Rows are points. The window is the flat piece filled in between its corners: a triangle in 3 columns, a solid with four corners in 4, and so on. A path goes straight from each point to the next, and from the last back to the first. List the points from which the path goes on through the window.

Window, 4 rows:
[[ 3.00  1.08  0.28 -0.44]
 [-0.94  0.33  2.07  0.66]
 [-1.44  0.46 -3.84  0.10]
 [-1.86 -1.68 -2.49  0.41]]
Path:
(1): [ 0.57 -0.43  0.72 -1.94]
(2): [ 0.04  0.41  1.00 -1.61]
(3): [1.09 0.71 1.02 2.08]
(4): [-0.51 -0.50 -0.64  2.42]
(5): [-1.59 -0.61 -0.18 -0.44]
(6): [ 0.48 -0.03 -1.28 -2.99]
(7): [ 1.69 -0.04 -2.20  1.63]
(8): [ 1.51  0.81 -1.96  2.55]
(9): [ 0.22  0.47 -0.06 -1.71]
(10): [-1.85 -1.11 -1.90 -0.67]
(11): [-0.79 -0.99 -2.17  2.76]
(12): [ 0.29 -0.83  1.06  2.10]
(13): [-0.58 -0.35  1.59 -0.75]
(14): [-2.53 -0.97 -1.18 -1.05]
(15): [-1.85 -0.69 -1.79  2.23]
(16): [ 0.81 -0.36 -0.68  2.06]
Through the window after points: 2, 4, 8, 10

Window:
[[-1.67  2.37 -0.23 -1.89 -2.06  0.13]
 [ 2.40  1.34  0.41 -0.78  0.97 -0.58]
 [-0.42 -0.52 -1.38  0.53  1.82  0.40]
 [-1.20  2.58 -1.45  0.73  1.22  1.18]
 [ 1.85 -1.47 -3.86 -0.16 -3.02 -1.91]
 [ 2.13  0.17  2.70  2.83  1.12  0.03]]
Path:
(1): [ 2.20 -1.20 -2.96 -0.40 -2.32  0.45]
(2): [ 0.62  0.18 -1.37  0.25  0.12  0.85]
(3): [-0.45  0.73 -1.38  0.63  0.80 -0.97]
(4): [-0.33  1.82  0.79  0.75  1.09 -2.17]
(5): [0.96 1.17 0.93 0.13 0.45 1.08]
(6): [ 0.53  1.65 -0.43 -1.22 -0.25  2.26]
(7): [-0.51  1.48 -0.90 -0.01 -0.65 -2.31]
(8): [-0.89  2.27 -0.98  0.79  1.28 -0.36]
(9): [ 0.13  1.55 -1.05  0.49  0.33  2.56]
(10): [1.59 0.93 1.21 0.17 1.20 2.85]
(11): [ 0.49  1.76  0.93  0.65  1.98 -1.32]
(12): [ 0.63 -0.67 -2.98  0.31 -1.62 -2.95]
Through the window after points: 2, 6, 8, 12

Window:
[[-0.17 -0.10  2.69 -0.18 -0.40 -1.33]
 [ 1.00  0.16 -1.22  1.84  2.92  0.79]
 [-1.10 -0.59  0.73  3.05  1.35 -0.58]
 [-1.43  3.64  0.53 -1.27  1.75  0.73]
 [-0.86 -1.82 -0.35 -0.97 -1.25 -2.07]
 [-0.12 -0.28  1.14 -0.39 -4.15 -1.66]]
Path:
(1): [ 0.45 -0.71 -0.09  0.75 -0.53 -3.90]
(2): [-0.65 -3.73  1.75  0.02 -2.00  0.12]
(3): [-1.12  0.72  1.50 -2.07 -1.02  1.09]
(4): [ 0.13  2.60 -0.19 -0.47 -1.28 -2.30]
(5): [-0.42  1.51  0.57  1.38  1.00 -2.52]
(6): [-0.95 -0.45  2.15 -0.21  0.07  1.15]
(7): [-1.03 -0.24  0.80  1.51  1.86  0.69]
(8): [ 0.03  0.86 -0.08  2.41  2.94 -1.78]
(9): [ 0.20  0.95  0.28  1.94  1.46 -2.29]
(10): [ 0.26 -0.57  1.49 -0.21  0.11  2.35]
(11): [-0.29 -0.92 -0.38  0.61  0.24  1.28]
(12): [ 0.84  0.66 -0.16  1.04  0.78 -1.59]
Through the window after points: 5, 11

Window, 8 rows:
[[ 0.12  1.18  0.35 -1.32 -0.46 -0.07 -0.88  0.53]
 [-1.44 -0.58  1.53 -0.58 -1.54 -0.59 -0.27 -1.99]
 [-0.73  1.22  1.20 -1.19 -0.96  0.66  4.85  1.87]
 [ 1.80  0.17 -0.34  2.91  0.64 -1.74 -1.85 -1.83]
 [-1.29 -2.04  2.34 -0.06  0.15  0.85  1.42  2.18]
 [-0.81  0.14 -1.43  3.61  3.17  0.07 -2.95 -1.52]
 [-0.96  1.50  2.31  1.54 -1.60 -1.16 -0.35 -0.07]
 [ 0.82  1.05  0.42  1.53 -1.61  1.21 -1.45 -1.64]]
Path:
(1): [-2.32 -0.23 -0.16  1.90 -1.48 -1.50  0.89  0.69]
(2): [ 1.12  0.13  2.16  0.39  0.98  0.81 -0.89 -1.80]
(3): [ 0.12  1.19  2.89  1.62  0.90 -0.43 -0.36 -2.79]
(4): [-0.90 -1.15 -1.96  2.02 -0.41 -0.54 -2.80  1.39]
(5): [-0.20 -0.72 -1.87  1.73 -0.25  0.01 -1.10  1.01]
(6): [ 0.04  1.46  1.31  1.12  0.51  0.56 -1.57 -2.05]
(7): [ 1.30  0.74  1.49  2.19  1.56 -0.64 -1.63 -1.40]
(8): [ 0.04 -0.09 -0.60  1.91 -0.64 -1.29 -1.02 -1.23]
Through the window after points: 5, 7
